Each row is a point. The ring and each string are closed loops that go straight from each point to the next, and from the last back to the first. Before rounding, they use only three directions, however many columns there are. Count how often each string passes through the ring. Passing back the other way cancels.

Ring (6 x 3):
[[  5  65 -11]
 [-18  34  19]
 [-47  -1  13]
 [-42   2 -18]
 [-36  29 -32]
 [-17  67 -30]]
String (21 x 3):
[[-57  35 -40]
 [-32  45 -52]
 [-12  42 -38]
 [-14  40 -23]
 [-38  79 -13]
 [-17  95 -20]
 [ 22  83 -28]
 [ 24  62 -19]
 [ 14  71   0]
 [-26  61  14]
 [-32  51  15]
 [-35  45  35]
 [-29  20  36]
 [-18   6  10]
 [-21  22  -5]
 [-60  20  19]
 [-72 -14  20]
 [-52 -23  -4]
 [-28  -9 -20]
 [-21  24 -14]
 [-46  29 -15]]
Times through: 3

Ring:
[[ 10 -23  -4 -39  34  21]
 [ -1 -25   1   1  28   6]
 [-15 -31  -3  42  -6  -3]
 [-23 -35 -11  57 -38   0]
 [-29 -38 -24  47 -70  16]
 [-27 -38 -30  17 -74  33]
 [-16 -34 -30 -26 -53  48]
 [ -3 -30 -26 -53 -24  50]
 [  8 -25 -17 -63  10  41]]
String:
[[ 10 -27  -2  17  21 -15]
 [  4 -30 -15   3 -12   2]
 [ -5 -30 -11   7  -8  10]
 [-24 -28   4  27  13  17]
 [-28 -28   9  53  14   3]
 [-27 -32   5  82  -5 -16]
 [ -4 -35 -17  51 -39 -18]
 [-30 -38 -12  84 -53 -10]
 [-43 -40 -15  89 -71   3]
 [-31 -42 -28  73 -92   2]
 [ -6 -36 -28  18 -58   8]
 [ -6 -33 -21   1 -33  18]
 [-30 -34 -19  11 -45  39]
 [-47 -38 -27  13 -76  58]
 [-25 -34 -21   0 -44  41]
 [-11 -34 -24  -5 -43  28]
 [ -8 -36 -33 -10 -63  29]
 [ -2 -33 -25  -6 -38  17]
 [-23 -33 -19  -1 -37  38]
 [-40 -38 -29  11 -78  52]
 [-40 -40 -33  26 -92  43]
 [-24 -41 -36  35 -95  19]
 [ -3 -35 -26  10 -49   8]
 [-22 -34 -17  21 -38  22]
 [-32 -35 -13  45 -42  18]
 [-38 -37  -8  84 -47  -1]
 [-25 -35  -6  75 -31 -12]
 [ -3 -32 -14  32 -23  -8]
 [  0 -31 -16  11 -20   3]
 [-16 -29  -6  11  -4  19]
 [-22 -26   9  27  27  14]
 [ -9 -24  14  30  45  -5]]
Times through: 4

Ring:
[[ -1   6  -6 -24   9  -4  22  32 -26 -61 -12]
 [  7  12 -12  -6  17  -6  17  38 -15 -57  -1]
 [ 12  18  -7  15   8  -8   2  29   1 -12   5]
 [  8  20  11  20 -10  -6 -17   7   8  37   6]
 [ -1  15  22   7 -25  -6 -20  -7   1  55  -5]
 [ -3   8  11  -6 -18  -8   1   5 -10  22 -17]
 [ -3   5  -1 -20  -2  -7  18  22 -22 -31 -19]]
String:
[[  0   2  -3  -4 -17 -15  19  16 -10  17 -32]
 [ -6   4   8 -20 -15  -7  11  11 -20  -2 -24]
 [ -6   7  12 -21 -10  -3   4  10 -21 -12 -13]
 [  0  10   5  -8  -5  -6   5  17 -13 -10  -9]
 [  3   8  -6  -4  -2 -10  16  25 -12 -16 -16]
 [  1   1 -13 -15   0 -12  31  32 -20 -32 -29]
 [ -6  -1  -4 -28  -6  -9  28  24 -27 -34 -30]
 [ -9   7  17 -27 -12  -1   1   5 -24 -13 -13]
 [ -2  10  10 -11  -9  -4   1  11 -14  -4  -9]
 [  3  10   0  -1  -6  -9   8  19  -8   0 -13]
 [  2   6   0   4 -19 -14  10  12  -4  32 -26]
 [ -3  10  21   4 -34  -9 -13 -10  -1  69 -19]
 [ -7  16  40  -2 -35   0 -34 -23  -3  69   0]
 [ -2  16  22  -2 -17  -2 -18  -2  -6  27   1]
 [  5  13   2   5  -6  -8   1  16  -4   8  -6]
 [ 10  16   1  22 -11 -11  -5  14   8  37  -5]
 [  9  23  15  29 -17  -7 -26   0  15  63   8]
 [  8  24  20  25 -14  -4 -30  -1  12  53  14]
 [ 13  24   7  32  -8  -8 -20  10  16  45  11]
 [ 14  18  -7  27  -2 -12   0  24  10  21  -1]
 [  8  13  -4   9  -2 -10   5  22  -2   2  -6]
 [  4  17  12   5  -7  -3 -13   9  -3  13   4]
 [  4  23  23  14 -14  -1 -29  -3   5  40  13]
 [  8  24  21  28 -19  -5 -32  -4  15  68  11]
 [  9  20  11  27 -18  -9 -19   3  13  61   1]
 [  5  14   5   9 -10  -8  -4  12   0  21  -6]
 [ -1  15  20  -3 -15  -2 -16   1  -7  21   0]
 [ -3  15  23  -3 -19  -2 -17  -3  -7  30  -2]
 [  0  13  11  -3 -10  -5  -4   9  -8   9  -6]
 [  4   9  -3   4 -10 -12  10  18  -5  14 -18]]
Times through: 2
String:
[[  7  17  -2  -1  12  -2   1  28 -10 -39   9]
 [ 12  19  -8  10  15  -5   3  33  -3 -33  10]
 [  6  18   5   4   3  -3  -6  19  -5 -11   8]
 [  7  15   0   7   0  -7   1  21  -3  -4  -1]
 [ 11  14 -10  15   2 -12   9  28   2   0  -6]
 [ 15  20  -4  30  -2 -11  -6  21  13  26   4]
 [ 11  24  14  29 -12  -6 -26   4  15  51  13]
 [  3  24  30  16 -20   0 -38 -10   8  57  16]
 [  1  16  17   0 -11  -2 -14   5  -5  16   2]
 [  5  13   3   5  -6  -8   1  17  -4   7  -6]
 [  6  16   9  19 -17 -10 -11   6   7  49  -5]
 [  0  19  33  17 -35  -5 -35 -19  10  91   0]
 [ -6  19  44   7 -41  -1 -42 -29   4  94   1]
 [ -3  15  24  -3 -21  -2 -19  -5  -6  35  -2]
 [  1  12  10   0 -12  -6  -4   9  -6  16  -7]
 [  4  10   1   5 -11 -11   6  15  -4  17 -15]
 [  0   6   5   1 -21 -12   7   8  -5  34 -24]
 [ -1   4   0  -3 -19 -14  15  13  -9  23 -30]
 [  3   6  -7  -2  -8 -13  18  23  -9   1 -24]
 [ -3   0  -5 -17 -11 -12  25  21 -20 -12 -32]
 [ -8   2   6 -30  -9  -5  18  16 -28 -28 -24]
 [ -5   8  11 -23  -6  -2   5  13 -23 -24 -10]
 [  0  10   4 -10  -2  -5   6  19 -15 -18  -8]
 [  3   7 -10 -11   5  -9  22  31 -17 -37 -16]
 [ -1   2 -17 -31  16  -7  38  43 -32 -86 -20]
 [ -4   4  -6 -39  17  -1  27  36 -37 -95 -10]
 [ -5   8   4 -37  14   3  13  28 -34 -82  -1]
 [ -1  12   5 -17   4  -1   5  21 -20 -40  -1]
 [  6  11  -8   1   4  -9  14  29  -9 -22  -9]
 [ 11  10 -24  -3  22 -10  30  49 -14 -69  -7]
 [ 13  13 -27  -5  32  -7  29  56 -16 -92   2]
 [ 11  16 -17  -1  26  -5  17  45 -12 -71   7]]
Times through: 5

Ring:
[[-30  -2  -7   8   2  -4  14  32   5 -11 -19 -12  -8  43]
 [-15   1   1   2  14 -13  18  30  -2 -15 -18   9 -22  30]
 [  0   4   7  -5  22 -20   9  16 -13 -15 -14  29 -29   4]
 [  0  12  -2 -11  17  -8   7   5 -22 -15 -15  32 -24   3]
 [-11  19 -17 -12   6  10   7  -1 -24 -14 -18  20 -11  16]
 [-20   6 -13  -7  -4   7 -19 -10 -22  -6  -9   3   2  -1]
 [-21  -8  -1   0  -4  -6 -32  -6 -14  -2  -3  -5   2 -15]
 [-27 -10  -2   5  -3  -8 -18  10  -4  -4  -8 -12   0   5]]
String (30 x 14):
[[-35  32 -45 -12 -12  42  25   5 -20 -16 -29  -4   9  63]
 [-27  15 -23  -5  -4  17  10   9 -14 -12 -20  -1   0  37]
 [-16   4  -7  -4   3  -1  -8   2 -16  -9 -12   7  -7   6]
 [ -9  -4   4  -6   4 -12 -34 -15 -23  -3  -1  13  -6 -31]
 [ -7 -13  10  -6   0 -18 -59 -29 -27   3   7  11  -1 -59]
 [ -9  -7   7  -3   7 -17 -28  -6 -18  -4  -3  12 -10 -25]
 [-20   0  -6  -1   0  -2 -11   4 -13  -7 -11   0  -4   6]
 [-34   0 -15   2 -10   9 -10   8  -7  -5 -13 -17   8  23]
 [-31 -14  -2   6  -9  -6 -32   2  -6   0  -4 -19   8  -5]
 [-22 -24  13   8  -2 -23 -45   0  -5   3   3 -13   1 -29]
 [-12 -22  19   5   7 -30 -40   0  -9   0   3   2 -10 -36]
 [-21  -3  -3   2   3  -7  -5  13  -7  -8 -12  -2  -7  13]
 [-32   2 -13   5  -2   4  12  26   0 -11 -19 -12  -3  43]
 [-50  10 -30  10  -9  21  42  49  13 -16 -32 -31   3  95]
 [-45   3 -19  14  -2   8  41  55  18 -16 -30 -28  -4  88]
 [-22  -8   4  10  11 -18  15  38   7 -12 -17  -4 -18  33]
 [ -8  -8  12   2  15 -25  -6  17  -6  -9  -9  13 -21  -3]
 [-14   0  -1  -1   9 -10  -1  13 -10 -11 -13  10 -15   9]
 [-27  13 -18   1   6   8  37  36   0 -18 -28  -1 -13  64]
 [-15  10  -7   0  16  -5  36  36  -2 -19 -25  13 -25  49]
 [-18  10 -11  -2   9   1  22  23  -8 -16 -21   9 -16  38]
 [ -4   1   6  -4  16 -17  -3   9 -15 -11 -10  23 -22  -4]
 [ 13  -3  20  -8  27 -34 -14   0 -21 -11  -4  41 -34 -35]
 [ 19   6  16 -13  32 -29  -2   0 -27 -15  -8  53 -40 -28]
 [ -3  25 -15 -14  17   5  30  13 -22 -21 -24  34 -26  33]
 [-17  24 -23 -10   7  15  28  15 -17 -18 -26  16 -13  45]
 [-14   5  -6  -4   7  -3  -1   7 -14 -11 -14  11 -12  11]
 [ -2   2   3  -8  12 -13 -16  -5 -22  -9  -7  24 -17 -18]
 [ -3  15  -9 -15   8   2 -10 -14 -31 -11 -11  29 -13 -10]
 [-26  33 -41 -16  -7  38  21  -2 -26 -16 -27   8   3  49]]
Times through: 0

Ring, 6 rows:
[[-23 -40 -32 -13 -20  16 -13  14  13  69  15 -66  31  -6]
 [  3  -1  22 -24 -58  30  39  14  64  45  15 -35  22  32]
 [ 27  39  51  -9 -34   2  46  14  51 -20   6  11  -6  38]
 [ 37  56  40  20  24 -34  18  19   8 -76  -5  33 -26  18]
 [  6  15 -12  27  58 -54 -38  13 -56 -51  -4   8 -22 -24]
 [-27 -34 -47   8  35 -34 -56   7 -62  22   6 -38   4 -38]]
String, 30 rows:
[[ 35  44  39   5 -12   5  42  25  59 -33   3   3  -1  36]
 [ 11  16  18  -3 -12  -5  16  14  21  -5   6  -9   0  15]
 [  5  11  34 -22 -46   1  30   3  28  17  10  -5  -1  24]
 [  8  10  52 -40 -91  33  63   4  78  48  17 -17  14  48]
 [  8   3  33 -31 -78  46  58  16  92  55  18 -39  29  46]
 [ 10   3  10 -10 -34  29  32  24  66  31  12 -41  25  28]
 [  5   3   2   0  -7   1   7  18  21   9   7 -26  10   9]
 [-17 -23 -10 -15 -22  -2  -8   5  -3  45  12 -37  12  -4]
 [-37 -58 -41 -23 -32  19 -20   7   3  95  19 -77  36 -13]
 [-40 -64 -56 -15 -15  15 -34  11  -8  94  18 -85  39 -22]
 [-30 -51 -57  -2   5  10 -35  18  -7  69  14 -79  35 -23]
 [ -3 -10 -21   6  11  -1 -11  21   8  16   7 -40  16  -4]
 [-15 -19 -17  -5   0 -16 -21   6 -22  26   9 -30   5 -13]
 [-49 -64 -56 -14   2 -20 -58  -4 -63  75  14 -60  16 -42]
 [-54 -78 -76 -10   7  -7 -65   4 -53  93  16 -85  31 -46]
 [-42 -67 -69  -7   3  10 -46  14 -19  88  16 -90  40 -31]
 [-19 -38 -42  -3  -4  19 -17  22  17  61  14 -74  36  -9]
 [  4  -1  -7   3  -1   4   3  21  23  12   8 -34  14   7]
 [-16 -24 -12 -15 -25   6  -4   8   7  50  13 -43  18  -1]
 [-22 -34  -8 -29 -52  21   7   5  25  77  18 -54  26   7]
 [-12 -16   4 -22 -40   8   9   5  18  47  14 -33  13   9]
 [-10 -14  25 -40 -79  27  36   1  49  68  18 -34  19  28]
 [ 16  18  55 -35 -88  40  71  11  94  40  16 -18  17  55]
 [ 31  38  47  -8 -41  22  57  23  81  -8   8  -6   8  47]
 [ 27  33  33   0 -18   6  37  22  52 -19   5  -4   2  32]
 [  3   8  15  -6 -12 -14   6   8   3   1   6  -6  -4   7]
 [ 15  25  33  -6 -18 -12  22   9  17 -16   5   7 -10  19]
 [ 22  39  54 -11 -29 -18  35   4  20 -29   4  27 -20  28]
 [ 45  66  74  -3 -29  -8  60  15  56 -57   1  38 -21  48]
 [ 49  67  67   4 -22   2  63  24  73 -56   1  27 -12  51]]
Times through: 5

Ring, 9 rows:
[[  4   6 -27  11  -4  -3 -35  10   1   9  27 -10  32  22]
 [-18 -16 -29 -18 -13   3 -19  -7  23  10  27   3 -27  18]
 [-20 -26 -18 -27 -10  10  -4 -17  33   5  20   7 -55  11]
 [-11 -24   1 -24   5  17  12 -23  31  -7  10   0 -55   5]
 [  6 -12  16  -9  20  19  17 -21  20 -17   3 -11 -28   2]
 [ 20  -1  21   6  27  18  13 -13   9 -19   0 -18   0   3]
 [ 37  18  10  34  25  10 -12  12 -10  -9   3 -25  51  10]
 [ 37  22  -1  39  19   5 -25  21 -14  -1   9 -24  64  14]
 [ 25  19 -16  31   7  -1 -35  21 -12   6  19 -19  62  20]]
String:
[[ 26   8  40   6  46  20  28 -28   2 -38  -3 -32  17  -1]
 [ 14   0  19  -1  28  16  14 -20   9 -23   5 -20   2   4]
 [  9  -2  11  -2  20  13   7 -17  11 -16   9 -16  -1   7]
 [  8  -6  29 -12  34  20  29 -35  15 -33   3 -22 -15   0]
 [ 10 -11  35 -13  35  25  36 -35  20 -33  -4 -19 -30  -4]
 [ 15 -10  16   1  19  21  13 -10  18 -11  -2  -9 -23   1]
 [ 14  -5  -1   7   9  13  -6   2  13   0   6  -7  -6   8]
 [ 11  -1   3   4  15  11  -3  -7   9  -9  10 -14   5   9]
 [ 18   0   2  13  13  13  -7   4   8  -3   6 -11   7   8]
 [ 32   5   4  28  15  14 -12  17   2   2   0 -12  19   7]
 [ 48  22  16  44  30  13 -11  20 -13  -8  -2 -26  59   8]
 [ 57  35  14  58  34   7 -22  27 -27  -9   1 -35  95  12]
 [ 39  20  -7  43  12   5 -32  30 -13   7   8 -19  62  15]
 [ 20   5 -13  22   4   6 -25  17   2   8  12 -10  25  15]
 [ 11   2  -8   9   8   6 -15   2   5  -1  15 -12  16  14]
 [ 14  16 -10  16  13  -1 -24   2  -8  -6  23 -22  52  19]
 [ 12  20 -20  18   8  -7 -34   6 -13  -2  30 -23  66  24]
 [  7  10 -15   9   7  -1 -24   0  -2  -3  25 -18  38  19]
 [  4  20 -26  13   4 -11 -39   2 -13  -2  37 -24  69  28]
 [  8  19 -34  20  -3 -11 -47  15 -12   9  35 -18  67  28]
 [ 15   5 -29  23  -9   0 -41  27   1  20  20  -4  29  20]
 [ 13   5 -17  16   2   3 -26  12   2   7  17 -10  24  17]
 [ 16   5 -15  18   3   4 -25  13   2   7  16 -10  25  16]
 [ 25   9 -19  30   0   4 -34  28  -2  15  13  -9  36  17]
 [ 15   5  -6  12  10   7 -15   3   3  -2  14 -14  21  13]
 [ 18   2 -10  18   4   8 -20  14   6   7  10  -8  14  13]
 [ 21   9   4  17  19   9  -9   1  -1  -8  10 -19  30  11]
 [ 33  16  21  24  34  12   2  -3  -8 -21   3 -29  45   7]
 [ 38  16  39  22  48  19  20 -15  -7 -34  -5 -35  40   1]]
Times through: 2
String:
[[  7  -8   2  -2  11  13   1  -9  16  -6   9  -9 -13   8]
 [  7  -5  17  -8  25  15  15 -25  13 -22   7 -18  -9   5]
 [ 18  -1  45  -8  47  24  40 -40  11 -43  -4 -29  -7  -4]
 [ 30   2  31  13  35  22  19 -11   6 -23  -7 -22   5  -1]
 [ 30   4  11  23  20  17  -3   9   4  -5  -2 -14  13   5]
 [ 17   2   0  12  12  10  -9   2   6  -3   9 -13  12  10]
 [ 20   7   4  15  18  10  -7   0   1  -8   9 -18  24  10]
 [ 29   8  -2  28  12  10 -18  17  -1   3   6 -14  30  11]
 [ 46  23   1  48  18   8 -27  31 -15   4   3 -22  66  13]
 [ 35  15  -9  39   9   6 -30  29  -8   9   8 -15  49  14]
 [ 21   9  -8  22   9   6 -22  13  -1   3  13 -14  33  14]
 [ 24  10 -15  28   4   4 -31  23  -3  10  13 -12  38  16]
 [ 16   5 -14  18   4   5 -24  13   2   6  15 -11  26  16]
 [ 11  10  -9  11  11   2 -19  -1  -2  -5  20 -19  36  17]
 [ 10  15 -20  15   5  -5 -32   6  -7   1  28 -19  52  23]
 [  0  14 -28   7   0 -10 -37   0  -7   1  36 -19  53  27]
 [ -3   3 -20  -1   2  -2 -22  -6   4  -1  28 -13  23  20]
 [-18  -2 -35 -13 -10  -7 -31  -9   9   5  38  -7  12  25]
 [-24 -14 -43 -18 -22  -4 -33  -4  20  16  37   4 -15  24]
 [-12 -16 -34  -9 -18   3 -27   5  23  19  24   7 -25  18]
 [  0  -9 -16  -2  -3   7 -15   0  16   6  17  -2 -11  14]
 [-20 -18 -16 -27  -4   6  -4 -23  26  -3  24  -1 -35  14]
 [ -8 -13 -11 -13   0   9  -6 -12  21  -1  18  -3 -24  12]
 [-15 -18  -6 -25   3  10   4 -25  26  -8  19  -4 -37  10]
 [-27 -32  -3 -43   1  16  18 -38  40 -11  17   3 -74   6]
 [-23 -36  -1 -39  -1  20  19 -32  44  -6  10   8 -87   2]
 [ -2 -21  -5 -11   0  17   2  -8  28   2   7   3 -45   6]
 [  8  -8  -7   3   3  11 -10   2  15   3  10  -4 -11  10]]
Times through: 3

Ring, 8 rows:
[[-15 -14 -25  10  -6 -12   4 -11 -50  -1 -45  10   0 -38]
 [ 12  11  12  25 -33  -9  11  -4 -22 -18 -32   7 -13 -59]
 [ 30  32  39  15 -36   0  11   2   2 -18  -7   4 -12 -47]
 [ 27  43  28 -11 -15  13  -2   3  -5   7  -2   7  17 -20]
 [  5  25   2 -37  19  17 -12  -1 -21  29   2   7  35  17]
 [-28 -24 -21 -51  51   6  -7 -12 -28  28  12   0  15  54]
 [-43 -48 -32 -46  56  -4  -2 -17 -33  20   8  -3   0  55]
 [-39 -44 -40 -18  31 -12   1 -17 -50  10 -24   4  -2  12]]
String:
[[ 42  68  34  -8 -26  21  -7   8  -8  13 -10  12  34 -36]
 [ 40  42  58   8 -36   6  12   4  21 -19  12   0 -15 -36]
 [ 19  10  42   9 -24  -5  17  -2  14 -25  10  -4 -31 -26]
 [ 37  24  59  41 -60 -12  26   1  20 -47  -5  -2 -46 -73]
 [ 28  32  20  45 -59  -9  12   0 -25 -26 -49  13 -10 -95]
 [  4  14  -9   9 -17  -2   0  -4 -41   3 -42  13  13 -46]
 [ -6 -12   1   0  -2  -8   9  -9 -20  -8 -12   2 -14 -16]
 [-13 -29   1  15  -9 -19  17 -12 -20 -24 -17  -1 -35 -28]
 [-10  -3 -34  30 -25 -14   3  -9 -67  -4 -74  18   8 -74]
 [-11 -23  -1  10  -7 -15  14 -11 -23 -17 -19   1 -26 -26]
 [ -6  -9  -1   0  -2  -7   7  -8 -23  -6 -15   3 -10 -18]
 [  5  18 -12  11 -19  -1  -2  -4 -45   5 -47  15  18 -51]
 [ 25  33  13  37 -51  -6   8   0 -31 -17 -50  14   0 -87]
 [ 23  37  10  17 -34   2   1   1 -30  -2 -39  14  15 -62]
 [ 15  25  11   2 -17   3   1  -1 -22   1 -21   9  10 -35]
 [ 35  55  25   4 -31  12  -3   5 -16   6 -22  13  24 -49]
 [ 45  68  44  -7 -28  20  -4   9   2   8  -1   9  26 -33]
 [ 34  63  27 -24  -9  25 -12   7 -10  25  -1  11  43 -12]
 [ 29  77  -2 -36   2  34 -28   8 -41  52 -26  22  82 -13]
 [  4  23  -7 -23   9  12 -10  -2 -33  24 -17  11  33  -4]
 [ -2  -4  16 -28  18   4   4  -6  -1   4  21  -3  -6  24]
 [  1   1  18 -29  17   5   3  -5   1   5  22  -3  -4  24]
 [ -1   2   5 -18   9   2   1  -6 -17   7  -1   3   4   3]
 [ 13  38  -3 -17  -2  15 -12   1 -35  25 -25  14  41 -20]]
Times through: 0
String, 28 rows:
[[ 20  30  10  26 -39  -3   5  -1 -31 -10 -43  13   5 -71]
 [ 44  36  56  50 -71 -10  23   3  10 -45 -21   4 -36 -93]
 [ 35  21  63  28 -48  -9  25   1  28 -43  10  -5 -46 -52]
 [ 33  21  64  14 -36  -4  22   1  32 -35  22  -7 -40 -32]
 [ 44  46  64   5 -36   8  12   6  27 -19  18  -1 -14 -33]
 [ 10   4  35 -14  -1   1  11  -4  14 -11  24  -6 -21   6]
 [  4  13   6 -18   5   6  -2  -4 -19  11  -5   5  12  -3]
 [  1  11   0 -21  10   7  -4  -4 -23  15  -7   6  16   1]
 [ -4   0  11 -38  26   8  -1  -6  -4  14  22  -2   5  34]
 [ -6  15  -8 -58  42  21 -17  -4 -24  42  13   5  42  48]
 [-11  18 -23 -63  48  24 -23  -4 -38  54   2  10  59  49]
 [-12  20 -28 -63  49  25 -26  -4 -44  58  -4  12  65  47]
 [-14   1  -9 -60  48  16 -13  -6 -20  37  20   2  31  57]
 [-10 -10   6 -35  28   4   1  -8  -7  11  20  -3  -1  34]
 [ -4   3  -4 -18  10   3  -2  -6 -26  11 -10   5  11   0]
 [  0   3  10 -24  13   5   1  -5  -9   8   9   1   3  13]
 [ 20  32  29 -26   2  14  -2   1   2  11  16   2  14   7]
 [ 28  36  39 -12 -13  11   3   3   8   0  13   2   4 -11]
 [  2   2  13 -10   1  -1   6  -6 -10  -3   1   1  -7  -5]
 [  5  13   2  -7  -4   3   0  -4 -25   6 -17   7  10 -19]
 [  5  -3  24   0  -8  -6  13  -6   0 -16   6  -2 -23 -13]
 [  7   0  21   5 -13  -7  13  -6  -4 -17  -2   0 -22 -22]
 [  4  15  -4   0  -9   1  -1  -4 -34   6 -29  10  14 -31]
 [ 22  36   0  36 -48  -4   3   0 -45  -8 -64  19  14 -91]
 [ 16  17   8  40 -48 -12  12  -3 -33 -23 -51  12 -11 -85]
 [  5  -8  18  27 -30 -16  19  -7 -12 -31 -20   1 -35 -50]
 [ -2 -10  10   2  -6  -8  11  -8 -13 -13  -7   0 -20 -17]
 [  1   5   0   0  -7  -2   3  -6 -27   0 -22   7   2 -26]]
Times through: 2
